Each row is a point. To make a cloud, some directions were put in groups of two or more. Within a group, all points are equally far from the middle, so they leave a hole (a ring in 2 directions, a hollow ball in 3). The other directions are filled evenly. Then the cloud was stretched, turned, moved and blurred a little. How many holes are there, and how many directions does each take, smallest first?

Cloud, 21 rows:
+0.47, +0.39, +1.99
+1.22, -1.88, +1.25
+1.66, +1.51, -1.43
+0.59, -1.51, -2.76
-2.33, +0.16, -1.50
-1.71, +0.21, +1.43
+1.29, -2.43, +0.41
+1.74, -0.15, +1.47
-1.26, -0.42, -2.72
+2.17, +0.38, +0.68
-2.12, -0.95, +1.04
-0.84, +2.09, -1.02
-0.95, +2.07, -0.87
+0.58, +2.21, -0.16
+1.30, +1.44, -1.95
-1.15, +1.29, +1.33
-1.81, +0.60, +1.19
-2.00, +1.40, -0.51
+2.31, -0.89, -1.63
-1.05, +1.90, +0.48
+1.37, +1.39, +0.91
Holes: 1 (3)

Cloud:
-1.45, +1.86, +2.02, -0.35
-0.34, +2.42, +1.81, +0.92
-1.68, +1.49, +1.84, -1.06
-1.87, +1.00, +1.75, -1.35
+1.82, +1.06, +1.58, -1.17
-0.58, +2.38, +2.02, +0.23
-1.26, -1.52, +1.06, +2.08
+0.23, -1.61, +0.98, +2.29
-1.48, -1.21, +0.93, -1.94
-0.15, +1.79, -1.94, -0.03
-1.15, -1.59, +1.18, +2.08
+0.58, +2.13, +1.23, -1.48
-1.11, -1.48, +1.67, -1.60
+0.06, +2.07, +0.29, -1.93
-1.95, +0.02, -1.54, -0.91
+1.26, -1.68, -0.32, -1.43
+1.03, +1.87, +0.99, -1.61
+0.30, -1.61, +2.36, -0.73
+2.01, +0.13, +0.52, -1.62
-1.95, -0.62, -1.38, -1.03
-2.15, -0.44, +1.59, +1.61
-0.61, -2.10, -0.95, -1.08
-0.89, +1.93, +1.09, -1.79
+1.42, -0.47, +2.06, +1.70
-1.93, -0.18, +1.55, -1.70
+1.70, +0.17, -1.49, +1.36
-2.29, +0.08, -0.69, +1.68
Holes: 2 (2, 2)

Cloud (30 x 4):
-0.26, -1.23, +2.23, -1.74
+0.90, -0.79, +2.67, -1.43
+0.31, -0.78, +0.72, +2.19
-1.75, +0.05, -1.30, -1.47
+1.07, -0.62, -0.17, -2.40
-0.07, +2.74, +0.16, +1.13
-0.44, -1.00, -1.12, +2.80
-1.65, +0.83, -0.83, -0.50
-0.88, +3.02, -0.09, +1.50
+1.71, +0.36, +0.74, -0.58
-2.98, +0.60, +0.12, -1.05
-0.57, +0.57, -0.59, +0.90
-0.32, +2.08, -0.30, +1.81
-0.18, +2.45, -2.88, +1.76
-2.56, +0.98, -1.62, -1.15
-0.90, +1.43, -3.32, +0.13
-1.47, +0.94, +1.39, +1.29
+0.20, +0.60, -0.30, -2.55
-0.89, +0.69, -0.82, +1.54
-1.63, -1.17, +2.18, -0.90
+0.38, +1.07, -0.50, -2.71
+0.59, -1.79, +2.00, -1.89
+0.15, -0.11, +0.23, -0.53
-1.42, +3.25, +0.29, +1.23
+0.12, +1.88, -2.49, +1.31
+1.96, +2.97, -0.32, -0.34
-0.19, +0.37, +1.09, +3.07
+0.68, +1.93, +1.00, -0.96
-0.13, -0.65, +0.49, -0.81
+1.51, +0.86, -1.72, +1.45
Holes: 0

Cloud (51 x 6):
-1.49, -1.03, +3.11, +0.38, +0.14, -2.03
-1.31, +0.01, +0.79, -2.00, +1.91, -0.57
-0.38, -0.22, +0.58, +1.67, -2.13, -0.72
-1.10, +0.78, +0.22, +0.39, +3.20, -0.21
+1.29, -0.11, +2.05, -1.74, -1.41, -1.56
+1.96, +0.70, -0.46, -1.22, +0.27, +0.00
+1.62, -0.99, +0.55, +2.01, +0.49, +0.09
-2.52, -1.27, +0.69, +3.02, +0.03, -1.38
+2.26, -1.16, +1.33, +0.54, +1.04, +0.50
-0.62, +0.90, +1.02, +1.62, -1.37, +0.30
-0.34, +0.80, +0.74, +1.19, -1.80, +0.09
-2.12, +0.24, +1.34, -0.37, +1.08, -2.59
+1.65, -1.48, +1.50, -0.22, +0.61, -2.63
-1.11, +0.91, +0.48, +0.42, +2.92, +0.76
-0.75, -0.01, +3.15, -1.00, +0.13, -1.91
-2.46, -1.57, +2.36, +0.90, +0.09, -2.35
+0.76, -0.98, -0.43, -0.84, -1.46, +0.87
-0.51, +1.22, +1.89, +2.06, -0.62, -1.42
+0.29, -2.69, -0.95, +2.28, +0.23, -1.45
-0.49, +1.34, -1.03, -0.21, +0.91, +0.14
-0.51, -1.76, +2.27, -0.24, -0.56, +1.08
-0.70, -0.49, +3.40, +1.07, +1.62, +1.05
-0.22, -0.09, +1.24, -2.64, +1.10, +0.03
-0.49, +1.12, +3.84, -0.65, +0.74, -1.52
-1.64, +1.93, +1.94, -1.07, +0.43, -0.41
-0.94, +2.44, +2.13, -0.39, +1.09, -1.30
+0.74, -0.06, +0.54, +2.85, +1.59, -0.60
+0.96, +0.16, +3.65, -1.18, -0.20, -1.70
+1.44, -0.91, +0.47, -1.62, +0.01, -2.36
-2.05, -2.00, +2.31, +0.55, -0.34, +0.29
-0.26, -1.49, +0.82, -2.27, -1.04, -2.25
+0.42, -3.46, +0.74, +0.80, +0.65, -1.81
-0.94, -0.13, -1.58, -0.10, -1.42, +0.00
-0.29, -2.89, +1.21, +0.13, +1.70, -2.17
+2.17, -0.35, +0.47, -1.14, +0.59, -2.02
+1.48, -1.34, +2.04, +1.53, -1.27, -1.39
-0.12, -0.79, -0.61, +2.54, +1.81, -1.46
-1.76, +0.01, -1.67, +0.07, +1.78, -1.57
-1.77, -1.86, +1.06, +0.90, +2.80, -1.85
+0.53, -2.92, +1.39, +0.58, +0.20, -2.73
-0.97, +0.28, +1.34, +2.44, +1.82, -2.39
+0.91, -0.64, +1.45, +0.82, -2.46, -0.61
-0.02, -0.05, +1.37, -2.13, +2.14, -0.26
+1.09, -2.33, +0.18, +0.52, +0.00, -3.23
-2.03, -0.51, +0.67, -2.02, +0.44, +0.39
-1.24, +0.49, +3.08, +0.70, +1.39, -2.16
-1.03, +0.77, +1.91, -2.22, +0.80, -0.76
-0.30, +2.02, +0.23, -0.03, +2.74, -0.06
-2.01, -1.10, +2.49, -0.14, -0.75, +0.48
+1.06, +0.57, -0.95, -0.11, +0.88, -1.87
+0.45, -2.46, +0.17, +2.42, -0.87, -1.27
Holes: 2 (2, 3)
